Each row of a before or after table is a point. The points were changed in one or more steps. Then noise was added and the rows were shuffled. The steps act on columns, c1 being the first. Write out the steps. A step turns or swaps two columns, mirrors them in a line or flattens them onto one, adds a multiple of one to another, or multiplies or shifts one. Angles are multiples of 10 degrees, from the lower column toward the higher: turns from -170 to 170, lines from 10 to 170 but not 90. Use the fewest steps. Two steps may share a column if one is a turn and the other turns, adds or multiplies; they go together, in the order done. Otherwise the lowest column goes first.

Before (8 x 2)
[[-33  50]
 [ 35  47]
 [ -5  16]
 [-19   9]
 [  6  20]
 [ 38 -14]
 [ 60  20]
 [-14  41]]
After (8 x 2)
[[-46  21]
 [ 47 -19]
 [-11   5]
 [  1   1]
 [-24   8]
 [-17   8]
 [ 35 -14]
 [ 15  -5]]
Steps: flatten c1 and c2 onto the line at 160 degrees

Before (9 x 4)
[[-30   1 -20 -11]
 [ -1 -10 -12 -43]
 [ 16  14  -4   3]
 [ -1  15 -27  13]
 [ 21 -11 -11 -20]
 [ 13 -42 -18 -20]
 [-10 -36 -17   5]
 [-29   5 -20   4]
 [ 15 -35   1  -2]]
After (9 x 4)
[[  1 -28 -29 -11]
 [ 14  -7 -15  28]
 [ 59  -5 -15  23]
 [ -9 -34 -10  14]
 [-16  13   0  11]
 [-16  21 -21  -8]
 [ 40   7 -18 -21]
 [ 18 -34 -32  20]
 [ 15  12 -17 -28]]
Steps: turn c1 and c4 by 120 degrees; multiply c1 by 1.6; turn c2 and c3 by 20 degrees

Before (8 x 6)
[[ 60   7  15   2 -10  16]
 [-13   8  -6   0  -4   0]
 [-10  -3  -9   9 -17  14]
 [  1 -13   3 -16  -7  16]
 [ -4   8  -4  -4  34  10]
 [  2 -13  -5  -6  11 -20]
 [-13  16   7  -2  -5   9]
 [ 23  13  -8  -9 -11  13]]
After (8 x 6)
[[ -4   5 -12  -4  34  -4]
 [ 23   5 -18  -9 -11  -8]
 [-10   0 -15   9 -17   8]
 [-13  -2  -7   0  -4  -7]
 [  2 -19  14  -6  11   6]
 [ 60  22  -4   2 -10  -1]
 [-14  14  -7  -2  -5 -12]
 [  1   9  -6 -16  -7  18]]
Steps: turn c2 and c6 by -70 degrees; turn c2 and c3 by -50 degrees

Before (12 x 9)
[[ 35  11  18   8  32  21 -23  -3  24]
 [ 13 -12  -5   1 -29   7 -47   7 -25]
 [  0 -16 -27  22 -30  14 -42  -1 -17]
 [ 21   7   0  26  -5  15  16   7  22]
 [-16 -20 -29  18  15   7 -36  11  -7]
 [ 12   4 -17 -10 -23   9   1  -2  21]
 [ 24  23 -12  18   7 -23 -15   5  40]
 [-32  13  16  18 -52  -2  12  52 -27]
 [  5   4   5   5 -17  24 -17   7  60]
 [-10 -37   3   0 -17  -3  -9  14   3]
 [-36  40 -11 -15 -27   6  10  57 -30]
 [-43  38  14   7 -23  -6   9  13 -30]]
After (12 x 9)
[[-31 -11 -13 -13 -46 -11  15  53 -27]
 [  0  17  44  -6 -27 -26 -25  -4 -18]
 [-15  17  38  -6  18 -16 -28  10  -6]
 [ 38 -11  22  12  29 -20  18  -2  25]
 [-43 -38  -9  -9 -18   1  14  14 -31]
 [-37 -43 -12  14 -34   7  -9  59 -29]
 [  8  -1  16  16 -23 -20   5   8  56]
 [ 23 -10 -13  -4  -1 -28  -1   9  20]
 [  9  -4  -3  11 -30   3 -19  -3  21]
 [-12  35   9  -4 -11  -1   5  16   4]
 [  9  15  45   8 -32  -6  -5   5 -23]
 [ 22 -22  15 -31  21   1  -9   5  43]]
Steps: multiply c2 by -1; turn c3 and c7 by 90 degrees; turn c4 and c6 by -130 degrees; add -0.5 times c4 to c5

Before (10 x 11)
[[  9 -20 -22 -12  30  -4  -4 -25  33  44  -1]
 [ 53 -52   8  16  26 -31  10  25 -28  23 -21]
 [-22  43  20 -25 -10  -8  18  -8 -14   3 -16]
 [ 44 -45   3 -12  20  24   2   6  18  24 -24]
 [ -3  54 -16  11 -27   5  -5 -26 -21   4 -30]
 [ 48 -29  29  13  45 -26 -26  35  -7   3 -28]
 [  3  45  14  21  25   4  30 -18 -19  -4  -1]
 [-18  15   1   6   4  19 -15 -11 -38  13   4]
 [ 35  -7 -10 -11  16  -5  -7  37  -3   7  14]
 [ 53 -23  34  15  12 -15  -9   8  -2  29   9]]
After (10 x 11)
[[ 49   4  -7  29 -52 -41 -11  38  -6  -1   2]
 [ 53  -7  12  -1 -35 -31  -1   7 -24  16 -18]
 [  5  29  -6  13 -25  39  11 -27  -5 -17 -18]
 [ 49 -12 -10  31 -23 -58  -7  20 -34 -10  -3]
 [ 43 -46 -10  11 -16 -18  -2   0  -9  33  22]
 [-22  -5  -4   1  -2  25   1  -5 -30 -26 -12]
 [  9 -10 -40 -11  -6 -15  12 -21  -8  52  11]
 [ -5  34   4  34  35  41   6 -24 -19 -15   1]
 [-25  34  18   0  -2  27  10 -13 -10  -3  27]
 [ 35   0 -19 -17  -8  -8 -15  34  -7   2  -1]]
Steps: turn c2 and c6 by 50 degrees; mirror c3 and c5 in the line at 160 degrees; mirror c4 and c11 in the line at 150 degrees; flatten c7 and c8 onto the line at 110 degrees; turn c9 and c10 by 50 degrees

Before (13 x 14)
[[ 10  10  19  28   1  -1   0  19  25  14 -22  -4 -26  23]
 [-13   3 -50  28   6 -28  15  -9  41   3  26  -8 -43  36]
 [ 11   0  -5  -2  13  -1  12  29  45  -4 -18  -2   5  24]
 [ -5   0  -5 -22  32  -7  -6   3   5  28 -24  12 -15 -10]
 [ -2 -31  15   9  16  -2 -16  12  13   7  -6   0   2   9]
 [  9 -25 -12  29  -4 -20  10   8  17  22 -28  26  -2  31]
 [ 22   9   0  18  29 -20  50  27  -7  28 -25 -32  43 -47]
 [ 15  -7 -42  38   8  -6 -19   7  42  14  -8   4 -32  15]
 [ -5  -1  11 -10 -26  16  -2  16  24  16  12  37  10   2]
 [ 41  12  -5  -1  28 -17  33 -16  15  25 -12 -40  25 -17]
 [-23  -1   5  19  -1  11  29 -16  46   0  -8  26  16 -19]
 [  9   2 -14   3   8 -38  47   0  60  34  -1 -50  12 -28]
 [ -1  15   4  20  -3 -30 -22  17  43   7   1  23  10  29]]
After (13 x 14)
[[-10  -4  19  28 -14  19   1  -1  25  -1 -15 -11  23 -26]
 [-12   3  -5  -3   1  28  12  -1  45  14 -11  -9  25   5]
 [  6   4  -5 -22 -34   3  -5  -7   4  27  -9  -5 -12 -14]
 [  0  13   4  21  -5  16 -22 -30  43  -4  12   9  29   9]
 [-10  11 -13   4 -34   1  48 -39  60   3 -25 -22 -28  12]
 [  2 -42  15   9  -9  11 -16  -1  12  15  -5  -2  10   1]
 [ 23  -4   6  19   0 -15  29  11  46  -1   8   6 -19  16]
 [ 12  37 -50  28  -5  -8  14 -28  42   6  11  10  35 -43]
 [-40  17  -5  -1 -29 -17  34 -16  15  23 -26 -22 -17  25]
 [  4  -8  11 -11 -12  16  -1  16  24 -27  25  21   2  10]
 [-21  11  -1  18 -33  26  50 -20  -8  25 -30 -24 -47  45]
 [ -9 -16 -11  29 -21   7  11 -20  18  -9  -4  -3  31  -1]
 [-15  23 -42  38 -17   7 -19  -6  42   6  -3  -1  15 -33]]
Steps: multiply c1 by -1; add -0.7 times c3 to c2; turn c5 and c10 by 100 degrees; swap c6 and c8; flatten c11 and c12 onto the line at 40 degrees; swap c13 and c14

Before (12 x 20)
[[  4   1  10   2  -2 -31  -5  -3  15  18   3  -4   0  -2   1  18  18  14
   18  -3]
 [  0  -8  -2 -11  -5  -1   1  44   0  -4   2  28   2 -23 -15  13  12  13
   12   6]
 [  4  12   7   8  26  -8  -6  -7  -2   7  12  -8   0 -18  -4  10  21 -27
   12  -5]
 [ -8   9  -2 -10  18 -10  -6  32  13  10 -60 -12 -16   2   1   8   5  12
   14  -7]
 [ -7   4  14 -11   7   3  -4  -1  -1  -5  16   6   2  -1 -20  17  24   6
    7 -12]
 [ 11  -5   4   1 -14  -4  -9  -3   3  17  17 -12   3   6 -10  19   4   2
  -22   4]
 [  2  11  -8   5 -11 -10 -42  -4   1  13  17  42  -1   7 -24 -27  23   5
    9   2]
 [ -8 -16   3  -1  -4  -2   3  -5  10   9 -37 -10  -1   5 -17  13  25   5
   18  -3]
 [ -6   4 -11  10  -7 -31  -4  -7   2   4  10 -11   4  10 -22  10 -11   7
  -32  -4]
 [ 18  -1  -4   8 -12  -3 -17  11   1  10  -2  -6   5   3 -15 -12 -48 -30
   18  -9]
 [ 28 -23  -4  -6  -5 -17   4  -4  10  15   8  -8  -4   9  14   5  17   5
   16  -9]
 [  9   4   9   9  18   3 -18  -1  15   0  13  -9   2 -16 -24  -5  23  10
    2  -7]]
After (12 x 20)
[[  3  -9  -5 -16  -2   6  -1  45   3   2   3 -27  -1 -23 -13  14  12  16
   -7 -11]
 [ -7   6  35 -21   7   2  -3  -3   3   4  14  -5   3  -3 -20  15  26   6
   -9   6]
 [ 18  -3 -11  12 -12   1  -8   9  -9  -7   0   4  15   3 -15 -12 -47 -29
  -18  -1]
 [  2   9 -19   8 -12  17  -5  -4 -12  -6  17 -38  42   6 -24 -29  22   3
   -5 -10]
 [  2  11  18  12  25   1   0  -8  -3  -6  10  11   8 -18  -2   9  19 -26
  -15  -1]
 [ -8 -12  11  -2  -7  -1  -1  -5 -13   0 -34  11  -5   5 -15  16  25   3
  -18  -5]
 [ 30 -23 -11  -7  -8   9   5  -5 -18  -2   8  12  -4  14  12   4  16   6
  -19   1]
 [ -8  10  -5 -13  16   6  14  31 -18   5 -58  16  10   2   0   6   3  12
  -17   1]
 [  9   2  22  14  18  -2  -5  -2  -9  12  11  10  19 -18 -25  -7  21   9
   -5   4]
 [  5   1  25   4  -1  18  -1  -2 -24  -2   2  12   6  -4  -1  19  20  14
  -15  -7]
 [ 11  -7  11  -1 -11   0  -4  -4 -16  -7  17  12   7   8 -13  17   3   4
   21   9]
 [ -6   3 -26  17  -5  18  -6  -6  -3  -3   8  19   3  12 -23  11 -13   4
   23  19]]
Steps: multiply c3 by 2.5; multiply c4 by 1.6; turn c6 and c12 by -160 degrees; multiply c6 by 0.7; mirror c7 and c13 in the line at 140 degrees; turn c9 and c10 by 130 degrees; turn c19 and c20 by -150 degrees

Before (8 x 24)
[[-13  11  21   1  11  25 -15  13   6   9   2  38 -12 -32  25 -15  22  24
    3   2 -22  18   6   9]
 [-18  19  20   7   5  24 -10  -4  26  -6   4  30  11  12  10  -9  -2  29
   18  25 -10  19  -6   5]
 [  3  21   7   8  -5  12   8 -16   6 -11  -9   6  11   7  -9  31 -13  -9
   -4 -10  13  -5   9  -4]
 [  4  28  26   4  21  14  -6  11   8  -1  -9  34   6 -23   8 -33  15  17
    9  28 -12  12  -6  29]
 [ 17  26 -15   8 -11 -14  25   6 -19  20 -13  -8   5  14  13  18  -2  19
  -14 -20   6  -7  37  -3]
 [ -9  32  -9  27   1  19   9 -11  28 -11   3   2  12 -16  -3  11 -11  18
   15  -1  -9  25  -7   1]
 [ 43   6 -13  11 -12  -1  31  11   1  33 -31  -9 -10   9   1  27   9  15
  -29 -20  -7  -3  23 -26]
 [ 20  19 -24  10   4   0  -4  16 -19  21 -21   1   7  25 -21  35 -18  -1
   -9 -12   1   2  31   6]]
After (8 x 24)
[[ 47  28  30   5  22  10  -6   8   7   4 -12  18   5 -23   5  16  21 -13
  -36  30 -12  13  -9  23]
 [-17  21   5   9  -8  14   8 -17   9  -9 -13  11  14   6  -7  -9 -12   9
   16  -9   7  -8   4  -3]
 [-35   9 -13  12 -13  10  28   5   1  33 -32  23 -11   9   1  29   6 -26
   34 -20  -7  -3  21 -25]
 [ 29  21  19   5   4  19 -11  -6  23  -8   4  13  11  11   7 -10  -6 -17
  -60  23 -13  19 -18   3]
 [ 27   9  16   2   8  21 -12  19   8  11  -2  33 -11 -31  22  -6  24 -15
  -26   4 -21  23  -3  10]
 [ -2  27 -18  11 -11  -2  24   6 -18  15 -13  52   4  16  13   7  -3 -23
    5 -16  11  -9  44  -3]
 [ 12  37 -12  27   0  16  12 -15  30 -10   4 -18  10 -19  -1 -13 -11  -6
  -45   4 -12  26 -15  -1]
 [-23  21 -23   8   4   8  -4  12 -18  18 -22  42   5  24 -28   8 -23  -1
   15 -17   1   4  30   2]]
Steps: turn c1 and c16 by 110 degrees; add 0.7 times c2 to c1; turn c6 and c23 by -20 degrees; add 1.5 times c23 to c12; turn c18 and c19 by -150 degrees; multiply c19 by 2
